Rows are points. The window is the flat piece filled in between its corners: a triangle in 3 columns, a solid with four corners in 4, and so on. A path goes straight from each point to the next, and from the last back to the first. List the points from which the path goes on through the window.
In the rows, 128 means zero.

Window (4 x 4)
[[ 93 134 116 150]
 [154 115  87  83]
 [202 152 110 106]
 [111 109 110 169]]
Path:
(1): [149 108 119 123]
(2): [112 113 159 153]
(3): [122 118  71 161]
(4): [126 125  95 155]
(5): [123 100 122 138]
(6): [177 100 137  91]
(7): [119 134  62 105]
(8): [107 148  64 155]
(9): [117 120 142 127]
(10): [101  94 151 146]
(11): [121 146  82 186]
(12): [138 145  81 133]
(13): [139 117 142 135]
(14): [108 112 135 140]
(15): [102 148  82 166]
(16): [142 116  80 130]
Through the window after points: 2, 4, 6, 8, 12, 14

Window (8 x 8)
[[125 104 180 109 113 195 147 120]
 [148  76 100 180 119  65 155  80]
 [154  75 139 124 104 195 117 127]
 [116 195 109 127 113 115 121 128]
 [106 138 151 194  85 167 131 140]
 [ 97 139 101  96  85  48 103 145]
 [ 94 110 102 116 137 131 124 111]
 [130 125 129 172 160  84 111 102]]
Path:
(1): [141 105 150 150 136 146 155 165]
(2): [115 136 119 148 119 101 136 137]
(3): [ 94 152 132 151  86 113 111  80]
(4): [115 127 134 146  94 148  82  96]
(5): [110 136 132 140 126 118 141 162]
(6): [132 125 125 174 130 122 154 162]
(7): [110 127 139 170  96 128 107  83]
(8): [115 112 143 130 103 161 127 102]
Through the window after points: 6, 8

Window (9 x 9)
[[165  92 135 102  98 108 151  88 119]
 [117  95 102 163 148 129 220 115 156]
 [129 131 132  78 109 129 181 117 122]
 [114 129 102 147 105 169 182  90 148]
 [127 186 156 100 168 100  69  92 142]
 [157 163 142 103 125 119  88 144 135]
 [127 113 134  67 125 125  77 118 113]
 [108 118 156 108  87 109 128 118 127]
 [129 188  90  97 157  72  98 116 206]]
Path:
(1): [127 171 123  98 132  90 110  92 103]
(2): [134 150 152  99 147 118 108 105 153]
(3): [130  98 167  86 114 139 153 116 170]
(4): [138 131 117  96 110 110 137 105 104]
(5): [133 166  78 123 153 121 124 104  94]
(6): [134 109 136  99 115 138 141 107 165]
(7): [152 118 157 100 137 146 135 133 181]
(8): [125 158 102 130 124  97 132 118 101]
Through the window after points: 1, 3, 7

Window (12 x 12)
[[142 140  74 171 140 128 137 161 112 176 134 157]
 [ 91 118  72 133 123 147 121 139 117 174  94 161]
 [116 118 117 158 171  98 115 134 112 120 105 167]
 [133  98 135  86 105  84 175 106 117 139 157 121]
 [154 106 104 124  70 113 172  91 123  77 162  98]
 [106 191 191 154 130 145  89 171 135 108 116 150]
 [129 236 153 126 144 153 109 139 150 118  83  97]
 [ 85 205 156 128 162 146 132 141 157  99 139 146]
 [134  90  90 162 134 102 112 148 176 154 121 163]
 [ 98 192 183 172 131 125 154 143 158 108  89 140]
 [126 119 126 147 100  99 139  65 125 135 168 120]
 [151 112 120 173 167 188 123 147 154 163  85 161]]
Path:
(1): [107  99  92 157 157 134 152 168 132 161 128  88]
(2): [105 108 125 153 115 112 119 105 127 148 157 101]
(3): [165 167 119 134 107 106 171  70 134 112 136 183]
(4): [145 193 140 129 134 130 127 136 131 135  95 180]
(5): [105 157 129 150 144 151 121 163 145 113 113  97]
(6): [104 139 136 158 138 133 123 136 140 121 129 122]
(7): [150 182 160 108 120 107 152  93 143 128 104 189]
(8): [155 134 117 142 114  99 149  99 153 113 128 184]
(9): [ 92 104 120 143 129 133 110 159 130 159 139  75]
(10): [118 137 159 158 150 127 150 167 132 129 138  70]
(11): [142 155 138 122 107 112 122  87 148 106 128 196]
(12): [132 195 143 130 133 142 124 129 146 128 109 185]
(13): [108 168 137 142 153 145 127 144 145 118 114  80]
(14): [ 89 127 122 185 169 152 120 149 116 156 140  91]
(15): [117 154 129 128 136 116 125 138 141 147 108 173]
(16): [152 165 103 158 119 119 119 135 121 151 130 193]
Through the window after points: 2, 8, 12, 16

Window (14 x 14)
[[ 98 115 153 107 156 147 132  37 129 158  99 173 112 142]
 [ 90 139 102  85 119 126 157  95 124 113  82 197  74 115]
 [205  96  69 158  82 134 106 154  86 125  96  42 104 102]
 [145 174 138 134 125 139 103 100 186  93 104 137  98  90]
 [175  90 149 165  45  94 142 166 108 150 102  58 115 103]
 [ 59 120 101 145 162 100 147  75 152 148 122 155  98 110]
 [144 150 116 176  85 132 120 104 112 101 146 148 112 133]
 [ 76 148 132  89 131 154 153  93 122 148 155 125 101 112]
 [185 107 111 127 124 132 131 146 167 111 149 151  97 126]
 [147 162 132 145 151 120 163 123 132 103 105 115  94 157]
 [ 77 110 124 140 132 176 153 122 143 110  94 151 134 125]
 [172 114 123 141  94  79  89 187  77 135 113  66 172 113]
 [132 108 116 147  75 117  78 176 109 165 101  73  93 158]
 [173 126  74 136  50 109 133 150 137 156  98  68 156 146]]
Path:
(1): [118  88 136 102  89 126 144 100 162  76 132  69 135 120]
(2): [154 154 119 153 110 128 122 139 118 159 108 138  92 110]
(3): [150 156 126 162 116 142 133 130 127 169 112 136 122  99]
(4): [138 117 115 132  97 122 101 129 132 113 109 101  96 138]
(5): [137 116 120 126  94 100 115 140 127  86 114  87 102 129]
(6): [157 138 105 158 108 131 129 112 118 211 116 137 110 118]
(7): [139 133 106 157 131 138 137 120 123 171 114 126 103 100]
(8): [129 119 111 123 107 109 132 117 126  90 109  93 109 145]
(9): [130 100 115 118 101 115 110 108 136  85 135 102 108 155]
(10): [134 122 111 140 110 126 144 149 106 166 105 120 131 115]
(11): [150 141  86 162 116 150 155 143 116 178  87 130 118 137]
(12): [146 110 111 119  98 114 115 129 120 104 114 106 107 111]
Through the window after points: 1, 3, 7, 11

Window (14 x 14)
[[196  71 166 173 138 139 114 134  73 105 102 103 101 124]
 [100 140  64  85  91 112 150 114 132 135 102 173 121 151]
 [125 184 185 122 121  94 123 119 117 162 157  60 188 126]
 [109 171  97 113 126 133 122 153 136 137 118 135  77 162]
 [ 62 150  51 139 104 136 135 123 118  84 147  88 183 155]
 [129 113  70 146 180 156 124  96 170  98 134 110 207 124]
 [196 121 142 202 119 112 100 143  92 164  80  92 110 113]
 [154  96  70 115 152 110 119 126 157 104 125  61 166 124]
 [135 102 184 177 107 129 128 180 120 164 115  74 129  93]
 [138 114 112 140 100  95  69 117 134 119 109 169  63 125]
 [128 114 103 108 108 124  68 129  88 186 122 161  70 142]
 [ 79 141  91 126 159  79 135 120 115 138 133 125 132 136]
 [ 93 188  72 105 106 105 145 166 113 128 179 143 155 121]
 [147 116  97 140 101 118 119  87 114 166 141 150  36 130]]
Path:
(1): [114 150  70 106 137 131 129 119 116 122 104 106 119 103]
(2): [114 124  98 151 109  99 111 124 137 122 168 153 145 201]
(3): [145 118 135 145 126 106 132 178 135 137 141 133 159 183]
(4): [124 140 112 141 108 128 111 119  91 140 121  99  96  68]
(5): [ 93 146  63 103 129 141 108 102 136 123 110  91 127  66]
(6): [134 131 114 144 122  96 131 149 134 138 145 136 140 186]
(7): [118 120 122 161 109 102 138 136 105 140 159 139 155 188]
(8): [117 167 109 104 121 122 104 121 127 136 125  86 128  94]
(9): [102 151  70 103 135 133 124 105  91 131 101 101 105  77]
(10): [128 126 105 140 124 117 128 135 152 131 140 142 144 164]
(11): [130 116 138 157 103 122 123 147 130 152 148 113 148 169]
(12): [136 146 129 129 127 122 116 126 121 133 117  94 133  94]
(13): [101 151  93 112 114 128 107 114 114 131  93 126 110  71]
(14): [133 127 119 148 130 117 129 130 130 143 155 135 151 179]
(15): [130 109 118 133 131 112 120 137 126 134 139 121 124 163]
(16): [126 157 101 112 101 142 107  96  92 127  97 126 107  55]
Through the window after points: 3, 7, 9

Window (14 x 14)
[[ 51  90 153 149 180 191 117 166 137 138  62 135 133 178]
 [108 172 171 145  96 104 105  92 134 154 132  77 122 152]
 [ 89  98 158 153 158 105  96  71 100 176 123 106 137 158]
 [110 143  72 115 142 142 133 126 146 130 152 148 111 128]
 [117 126 172 160  84 144 150  88  96 171 158  93 165 155]
 [146 149 153 182 115 148 120  55 127 104 174  84 138 172]
 [142 140  99 102 139 105 172 134 135  79 120 183 107 172]
 [101 112 154 195  94 109 127  74 139 138 122 105 139 116]
 [104 101 161 192 196 173 106 179 134 205  63 172 107 164]
 [147 119 129  66 163 164 142 119 162 102  98 175 116 121]
 [ 98 157 111  92 147 166 132 110 144 101 103 235 114 152]
 [146 146  84  88 142 155 108 131 135  87  79 183 174 147]
 [132 139 138 106 137 137 114 152 132  67 164 186 143 132]
 [141 116 101  89 103 160 104 126 114  84 112 178  93 149]]
Path:
(1): [135 159 121 156 148 141 149  85  80  98 133 121 104 145]
(2): [125 110 165 139 101 147  84 104 191 129 157 128 178 176]
(3): [120 102 124 122 144 141 109 130 159 131 124 166 151 187]
(4): [110 146 134 159 144 146 128 107 118 119  92 140  88 102]
(5): [108 141 136 150 130 138 127 102 113 128 112 139 122 121]
(6): [109  93 141 144 111 112 117  97 180 125 143 144 152 176]
(7): [125 101 146 148 130 151  82  95 190 184 155 166 125 182]
(8): [112 131 130 139 143 146 135 124 113 126  91 133 125 145]
(9): [108 132 130 120 140 143 120 114 107 117 100 147 113 144]
(10): [120 110 136 124 134 149 120 139 149 137 117 160 142 150]
(11): [116 102 101  98 112 134 120 135 171 101 120 173 154 182]
(12): [134 159 135 127 172 168 120 122  99 109  91 152 128 118]
(13): [100 124 162 157 142 125 127  86  74 132 112 136 116 135]
(14): [107 119 134 131 137 126 103 100 150 160 131 117 143 165]
(15): [107 116 123 128 129 130 118 104 153 151 126 151 126 149]
(16): [116 137 124 139 148 137 127 113 104 108 130 125 127 132]
Through the window after points: 1, 5, 11, 13, 15

Window (14 x 14)
[[159 181 113 149 135 103 110 109 135 114 115 178 104 120]
 [ 73 109 153 138  93 144 144 112  74 141 173 125 138  98]
 [ 71 123 112 118 109 114  79 124 144 140  99 144 170 110]
 [135  70 139 116 183 150  99 113 128 160 145 119 114 113]
 [ 45 140 217  95 156 133  91 173 123 123 118 183  88 149]
 [172 110 116 174 114 144 112  94 102 101  96 182 129 145]
 [135  90 132 145 122 152 104 105 183 112 176 122 141 135]
 [143  88  89 113 182 161 124 143 125 111 108 127  99 193]
 [ 88 112 116 120 133 103 142 207 177 101  87 116 130  98]
 [165  88 132  98 122 126 139  75 101  99 129 170 129 155]
 [100 116 128 175 149 107 156 129  97 103 126  76 154 110]
 [ 69  50  93 181 121 115 118  66  75 101 123 102 100 110]
 [134 117 122 134 137 164 180 121 163 101  74 125 130 151]
 [183 146 102  94 119 137  11 100 132 142 118 103 142  80]]
Path:
(1): [108 111 113  96 164 165  86 119 137  75 134 110 179  70]
(2): [107 106 148 156 104 101 143 119 124 170 120 137  71 173]
(3): [138  93 135 148 122 122 116 130 133 133 116 128 102 159]
(4): [113 126 100 116 168 154 123  90  99  75 128 140 132  97]
(5): [132 134 106 126 163 156 110 123 152 117 122 166 153 114]
(6): [135 109 181 101  66 104  67 128 128 143 121  88 115 141]
(7): [135 133 147 128 124 103 104 150 138 154  98 112  74 167]
(8): [124 127 128 128 140 148 122 119 129 107 133 166 157 102]
(9): [133  95 109 129 163 147 127 110 153  84 120 149 140 111]
(10): [144 135 144 152 102 103  95 132  97 161 100 120  98 182]
(11): [101  79 151 167 114 102 122 136 115 141 102 111  94 156]
(12): [ 85 129 117 110 169 168 157 117 109  83 151 169 141 118]
(13): [125 127 118 119 151 142 111 120 110  85 128 156 130 113]
(14): [151  97 139 133  95 108 135  87 130 154 121 132 122 153]
(15): [111 118 142 147 110 102  85 115 119 163 136 116 124 139]
(16): [106 113 134 117 128 155 119 120 120 105 137 143 135 104]
Through the window after points: 13, 15

Window (14 x 14)
[[119 162 130 144 158 148 221 171  88 109  78 118 187 109]
 [ 93 158 204 111  84  92 132  99 173 113 117 134 123 120]
 [160 105 168 130 123 148 134  79  91  97 117 125 106 106]
 [118 160 167 107 113  38 103 158 144 111 120 138 108 150]
 [ 62 137 160 156  95  83 132 124 147  94 124 165 107 141]
 [150 160 108 130 127 116 215 132 126 102 106 113 136 154]
 [130 135  67 118 157 149 192 117  90 127  74  86 191 110]
 [188  80 150 146 111 146 126  81 148  90  61 142 163  95]
 [132 116 124 118 112 117 187 168 109 155 114 106 164 161]
 [131 117 151 119 125 124 127 123 183 118 123 168 117  76]
 [138 186 101 144  97 122 171 155 100 143 112 127 172 126]
 [133 115 155  88  95 155 104 114 157  69 104 166 137 115]
 [167  73 164 131 107 124 145  65 116  44 145 122 159  76]
 [151 119 158 134 158 170 106  83 173  99 116 168 182 117]]
Path:
(1): [161 126 148 169 126 148 105 120 142  78  96 118 132 101]
(2): [143 116 151 112 105 123 156  97 131 113  96 145 153 116]
(3): [138 126 167  95 145  88 202  84 121 134 109 182 136 108]
(4): [115 136 138 151 103 125 129 129 144  85 115 124 135 136]
(5): [123 144 149 152 119 128 144 131 139 105 121 109 137 100]
(6): [139 121 147 116 124 107 165  99 131 107  93 158 155 140]
(7): [157 125 159  91 131 150 193  98  92 132 125 183 142 102]
(8): [131 124 148 138 117 130 115 113 146  85 105 125 139 119]
(9): [136 131 133 173  87 140 150 148 144 110  96  89 132 110]
(10): [137 136 142 105 131 109 150  99 119 101 129 166 163 114]
(11): [141 122 156  92 113 104 171  77 121 112 113 150 144 116]
(12): [114 110 156 168 119 141 111 150 154  68 117 110 140 107]
(13): [138 135 132 144 126 141 146 156 135 111 105 113 158 123]
(14): [129 157 138 124 122 114 179 113 101 111 107 149 163 112]
(15): [116 135 154 131 116 114 150  94 145 130 104 178 174 118]
(16): [158 124 161 128 136 161 103 121 163  65 122 100 122 117]
Through the window after points: 1, 3, 7, 9, 13, 15

Window (14 x 14)
[[196 122 136  96  63 159  75 169 133 193 163 123  75 167]
 [221 166  34 190 120 158 121 172 122 124 196 190  89 164]
 [103 108 161 136  87  78  56 137  60 193 164 107 197 139]
 [ 95 141  91 140 165  95 105 145  86  92 135 107 109  92]
 [ 58 147 127 121 127  72 116 122 171 124 139 104 135 145]
 [131 117 101 160 144 125 154 121 153 118 153 102 119 102]
 [ 71 156 203 146 146 132  96  71 125 113 147 160 104 106]
 [113 128 132 104 126  59 121  76  94 172 132 110 129 131]
 [110 107 157 108 157 111 129 169 146 143 115 139 133 160]
 [114 159  96 109 183 123 123 107 118 122 178 103 139 118]
 [148 120 147  80  75 146 136  94 164  81 125 135 132 153]
 [ 62 156 124  99  82 108 170 105 109 163 109 104 187 128]
 [110 161 135 133 135  90  96 104 124 155  95  72 164 138]
 [ 73 117 123 149 142 139 146 108 109  88 140 104 119 171]]
Path:
(1): [107 147 156 117 129  95 118 140 111 119 163 102 145 145]
(2): [107 121 103 121 119 136 114  88 131 133  93 137 119 137]
(3): [ 83 131 118 121 133 112 127  96 132 151 123 120 144 131]
(4): [ 96 146 148 125 130  91 132 122 113 120 134 110 146 137]
(5): [133 152 152 123 133  78 114 135  94 141 164 119 105 119]
(6): [ 86 100  76 115 124 142 108  93 139 135  94 111 147 145]
(7): [129 103  65 126 119 133 119  80 149 170 144 146 113 101]
(8): [129 141 126 133 118 109 116 153 111 121 150 111 138 151]
(9): [128 136 170 125 113  89 124 133 119 124 159  87 132 145]
(10): [ 87 128  82 110 154 122 127 100 117 151 114 149 135 131]
(11): [ 92 111 104 119 112 143 101 101 126 127 156 122 129 124]
(12): [139 145 147 127 128 116 127 129 116 123 131 122 120 140]
Through the window after points: 5, 9

Window (14 x 14)
[[129 106 145 134 127  80  81 133 120 108 156 103 121 165]
 [159 170 126 104 119  73 178 131 118  98 144 137 147  78]
 [120 112 111  98 146  89 101 160  92 124  95 141 115 151]
 [133 138 105 111 135  69 121 183 177 131  77 107 152 142]
 [108 189 122 124 114  82  79 161 132 134  69 105 102 175]
 [159 158 136 104 161 148 141  45 138 101 140 137 157 137]
 [182 174 138 188 126 156 129 171 114 202 135 144 193  62]
 [152 161  89 213 134 163 132 161 123 128 171 179 193 107]
 [176 161 115 126 157 112 126 134 149 140 109 113  76 159]
 [ 99 166 104 144 163  86 134 142 143 171 107 104 120 122]
 [137 148 136 165 123 218 130 129 145 133 155 134 133  92]
 [163 117  74 102  77 124 173  42 128 107 178 156 164 131]
 [146 159 130 152 114 172 172 155 128 160 201 179 196 131]
 [159 160  92  60 140 114 107  97 128 108 177 114 134 112]]
Path:
(1): [147 141 111 129 139 131 143 139  96 115 132 117 147 146]
(2): [128 122 132 120 111  99  82 116 167 146 152 159 117 115]
(3): [129 164 120 138 139 123 114 120 155 151 166 182 142 110]
(4): [158 143 116 138 137 141 144 139  95 123 111  90 134 132]
(5): [119 170  89 116 124 142 145 149 120 114 112  69 146 167]
(6): [136 137 122 122 140 105 116 128 144 126 132 147 122 127]
(7): [152 184 132 129 134  76 108 137 171 145 133 168 135 150]
(8): [129 129  99 138 147 177 128 175  81 124 109  60 152  90]
(9): [143 140 110 108 110 130 150 128 122  97 139  82 156 138]
(10): [154 145  97 123 132  92 121 110 150 143 145 178 145 116]
(11): [126 141 113  83 133  85 116 143 175 159  91 200 111  90]
(12): [148 143 113 134 129 109 136 145 118 115 131 101 157 140]
(13): [151 138 114 130 140 142 132 134 137 122 106  98 157 136]
(14): [139 184 120 140 137 107 114 124 134 145 157 163  95 130]
(15): [155 169 117 119 133 111 118 106 156 123 139 148 123 121]
(16): [154 114  95 118 124 127 154 123  98 128 138 103 148 157]
Through the window after points: 1, 9, 11, 13, 15

Window (14 x 14)
[[133 131 104 131  64 133 101  68 114 157 122 118  87 138]
 [130 109 143 136 171 149 119 119 131 100 149 143 134 185]
 [123 139 121 106 120 119 124 146 158 174  95  95 139 163]
 [158 140 105 103 138 153 147 116 172 171 164  94 106 102]
 [112  98 125 104  95 125 113 161 110 133 152 113 221 124]
 [138 180 128 117 138 123  75 153 143 206 131  86 121 148]
 [119 167  96 159 110 115 123 153 179 156 143  92 118 117]
 [162 167 153  85 139 133 115 157 144 125 111  57 129 131]
 [143  90 117 108 129 124  80 160 140 154 130 164 112 169]
 [179 120 126 160 120 113 164 132 106 135 169 137 158 140]
 [131 135 187 135 130 113 162  99 153 115 159  78 122  97]
 [160 125 166 175 124 154 134 124  96 134 109  81 133 121]
 [127 102 138 157 149 114 174 148  93 109 167  76 148 144]
 [132 135 165 103 121 172 170 122  77 129 140 132 101 148]]
Path:
(1): [145 134 121 142  67 149 144 194 149 151 146  69 152 156]
(2): [138 116 146 126 109 141 131 128 151 139 129  75 128 144]
(3): [148 175 109 127 130 116 119 144  96 168 140 130 124 106]
(4): [177 147  83  77 144 110  97 100 118 122 104 151 117 107]
(5): [ 99  93 169 156 113 148 123 187 158 183 155  97 131 201]
(6): [127 106 154 176  83 153 109 152 109 150 146  79 143 168]
(7): [171 167 106 116 160 104 160 105 144 135 127 133 118  88]
(8): [164 123 137 134 178  96 142  76  99 135 145 163 135 128]
Through the window after points: 4, 6, 8

Window (14 x 14)
[[139 114 108 151 100 152 140 102 111 144  98  99 167 142]
 [134 151 136 101 120 135 127 137 100  92 174 107 101 158]
 [162 155 118 151 131 158 146  60 136 170  88 126 118 159]
 [117 112 178 166 167 129 129 150 137 124 143  83 182 145]
 [ 71 132 120 105 107 116 142 178 138 127  95 147 143 136]
 [120 166  98 132 120 171 183 114 106  75 140 132 126 129]
 [ 89 121 146 131 144 163 104 146  90 194 167 131 101 133]
 [155 166 198 138  98 133 127 167  77 165  92 103  95 118]
 [136 135 139 153  87 182 112 145 128 177 114 139  75 140]
 [144 165 158 181 135 105 136 156  64  91 167 104 116 163]
 [153 110  77 143 175 136 130 137  91  92 134  94 100  93]
 [132 121 162 181  66 105 139 154 125 192 167 133 121  70]
 [144  60 180 159 139 142 137 160  96 205 164 163 113 112]
 [ 99  78 133 131 153 147  98  94 115 117  45 107 113 112]]
Path:
(1): [137 153 117 102 139 158  90 124 130 128 122 165 151 101]
(2): [126 132 153 133 114 159 112 139 122 157 130 148 134 115]
(3): [123 128 141 186 106 121 171 124 109 155 126  76  98 178]
(4): [117 119 112 143 136 136 142 146 103 140 120  93  98 108]
(5): [183 126 133 144 158 152 100 116  94  84 126 139 130 124]
(6): [150 159 119 137  97 122  95 126 119 138 141 145 130  92]
(7): [111  87 151 171 113 152 172 135 106 175 123  93 132 142]
(8): [101 110 123 154 122 128 166 122 120 144 121 116 116 129]
(9): [206 168 156 144 120 186  60 118  98 168  76 126 142 124]
(10): [150 126  80 110 147 133  82 145  95 131 117 149 147 111]
(11): [114 127 150 147 126 155 149 130 112 144 119 111 107 148]
(12): [ 56 108 149 157  87 160 179 220  85 185  98  79 113 136]
(13): [139 134 134 131 154 136 109 114 118 126 150 135 126 127]
(14): [139 133 143 140 139 144 116 129  98 137 132 125 129 130]
(15): [122 110 134 141 137 145 147 139 105 135 117 106 105 144]
(16): [107  85 168 186 103 122 152 144 100 179 132  93  92 124]
Through the window after points: 4, 6, 12, 16

Window (14 x 14)
[[173 119 111 151 158 112  91  74 129  92 151 107 145 101]
 [125 124 132 114 136 102 158  72 136 122  85  86 113 115]
 [ 94  90 130 140 131 168 100 132 151 151 135 122 125 122]
 [ 78 127 125 168  90 130 165 147  91 140  84 137  91 112]
 [104 122  75 176  65  98 171 128  92 173 137 146 181 179]
 [110 118  94 137 114 142 175 107  70 125 121 104 130 155]
 [129 119 144 157 202  68 125 146  89 108 135 141 118 121]
 [147 137  58 113 155 109 117 118 183 138 193 101 111  93]
 [112 105  87 156 151 150 139 119 154 136 110 155 178  63]
 [ 99 147  99  88 110 106 133 123  73 186 101 122  86 102]
 [173 126 154 123 130 123 116 176 111 144 147 124 117 152]
 [142 114  75 117 138  81 102 149  80 140  70 114 121 127]
 [ 76 198  88 166 139 113 171 117 111 133 126 158 120 156]
 [105 143 128 125 116 115 131 135 144 105 156 104 159 118]]
Path:
(1): [105 139  98 157 129 136 151 145 101 156 104 118 128 119]
(2): [107 123 105 120 111  92 137 125 106 138 118 136 112 135]
(3): [ 98 128 123 115  83 126 162  93 122 111 172 173 133 110]
(4): [118 142 112 146 145 108 117 154 136 127 123  77 158 130]
(5): [132 135 131 169 152 123  86 129 127 146 151  63 166 114]
(6): [105 120  80 109 114 112 158 135 111 126 116 164 104 128]
(7): [140 101 100 124 133 101 133 147 132 103 119 157 133 134]
(8): [ 78 200  96 166 131 131 161  73  71 182 129  72 120 105]
(9): [116 152 116 151 127 119 130 126  95 172 121 102 118 110]
(10): [121  99  80  73 123  99 123 111 106 118 109 150 112 121]
(11): [119 111  94 112  87 101 150 108 122 120  97 183 162 121]
(12): [107 120 108 173 179 162 118 138 142 152 135 100 133  86]
(13): [105 157 101 204 160 169 161 155  91 158 187  88 134 134]
(14): [115 103 116  75  88  75 132  93 127  94  66 148 132 122]
(15): [121 116  96  94 184  99 113 118  81 123 161 184 130 140]
(16): [123 127 121 166 120 116 131 151 118 141 108 103 121 119]
Through the window after points: 3, 9, 11, 13
